Each wall is flat, endless, passes through zero and stands at right angles to its row. A trip goes straight from one point to another. Which walls does it cross, in order?

Walls:
(1): [-26  23]
(2): [-27  19]
(3): [17 60]
(4): [-11 -21]
(5): [-28  -1]
(6): [30  5]
Trips:
[ 20 -16] to [ 19 -18] -> none
[4 2] to [35 57] -> 1, 2
[31 10] to [-15 -43] -> 3, 4, 6, 5
[60 49] to [ 16 -15] -> 3, 4
[ 20 -17] to [42 -1] -> 4, 3

Walls:
(1): [ 19   8  -6 -32  22 -25  63   2  18]
(2): [-35 -14 -74 -31  -2  52 -27  41 -25]
(3): [ 20  -1  30 -17   2   6  32  47 -35]
(4): [ 15 -18   4 -12  21 -17 -45   8  49]
(5): [ 91  12 -19  -9  24  21  32 -14   5]
(6): [  9  22  46 -47 -46 -27  12 -37  24]
(7): [-38  -5  50 -63  24  62 -14  -6  35]
(8): [  0 -35 -59 -35  -3  -3   4   1  55]
(9): [ 10  10   1  -2 -36 -18 -10 -39  18]
Trips:
[-28 -15  28 -17  41 -61 -54   6  -4] to [-43  15  23  11 -63  73  95  30 -15] -> 3, 4, 2, 1
[ 33  32 -51 -58 -18 -22 -13  17 -19] to [  3  24  28  16 -66  32  60 -99 -14] -> 4, 3, 2, 8
[ -4  -1  14 -90 -48  28 -24  16  60] to [-30  63   1 -19  53  -1 -47 -27  21] -> 1, 8
[ 45  27  72 -46   8   7  -8 -43  -9] to [ 20  28  13  63  -8 -75 -28  36 -40] -> 7, 1, 5, 4, 6

Walls:
(1): [-55  16 -14  23 -47  30  62  58  34 -23  27  35 -11 -16 -23   4   0 -17
 -45  39]
(2): [-26  59 -14  -7  17   5 -17  59  48 -23  -4 -36 -61  -4  19  10  41  61
  -8 -35]
(3): [ 19  32  11  29  34  87  23  15  60  59 -30   5 -61 -33  31 -46 -15  36
 -28 -32]
(4): [ 38  13 -22  -3  -8  -6  14   0  15  22 -16 -42  -8  20  -4  13 -48  11
 -31  30]
(5): [-22 -66 -55 -66 -26 -39 -11  -9   9   8 -25 -32   9 -12  -9  -7 -20 -16
 -38  26]
(6): [ -8  46 -53  -9   7  -4  26 -29   4  -6   9  16  32 -13 -17  23   5  45
 -32 -16]
(7): [ 37 -48  31  19  11  51  31  13  -7 -29  -2  21 -47 -26 -32  25   6  36
   0   0]
Trips:
[ 39  36 -32  49 -24  16 -46  26 -25  41   4 -50  15 -14   5   5 -18  32
 -34 -21] to [ -15  -59  -28   40  -38   58  -18   68   54    3   61  -27   39  -10
  -32  -32  -43  -15 -102   19] -> 1, 5, 7, 2, 6
[-10  23  17 -25  39 -19  30 -33   0 -95 -30 -18  11  -9   2  13  60 -49
   9   2] to [-40 -16 -35 -25  58  -8 -25  13 -25 -17  39  26 -35  54   8  15  35 -32
  22  11] -> 6, 5
[  3  -5 -26 -57  38  -2  41   4 -71 -16  79 -79 -14   0  28  26  67  35
 -16  53] to [-27 -16 -33 -23 -19   4  10  49  23 -39  -8  62  19   2  23  91 -48  24
  31   0] -> 1, 4
[ 32 -30  25 -24  -3  29  25   4  58  58  -3  30 -38  50 -11  -4 -55   6
  -9  33] to [  0  11   6 -38 -54 -15  28 -29  -3  48  -4   9  -7  70  17   0  48  -8
  -8  83] -> 7, 3
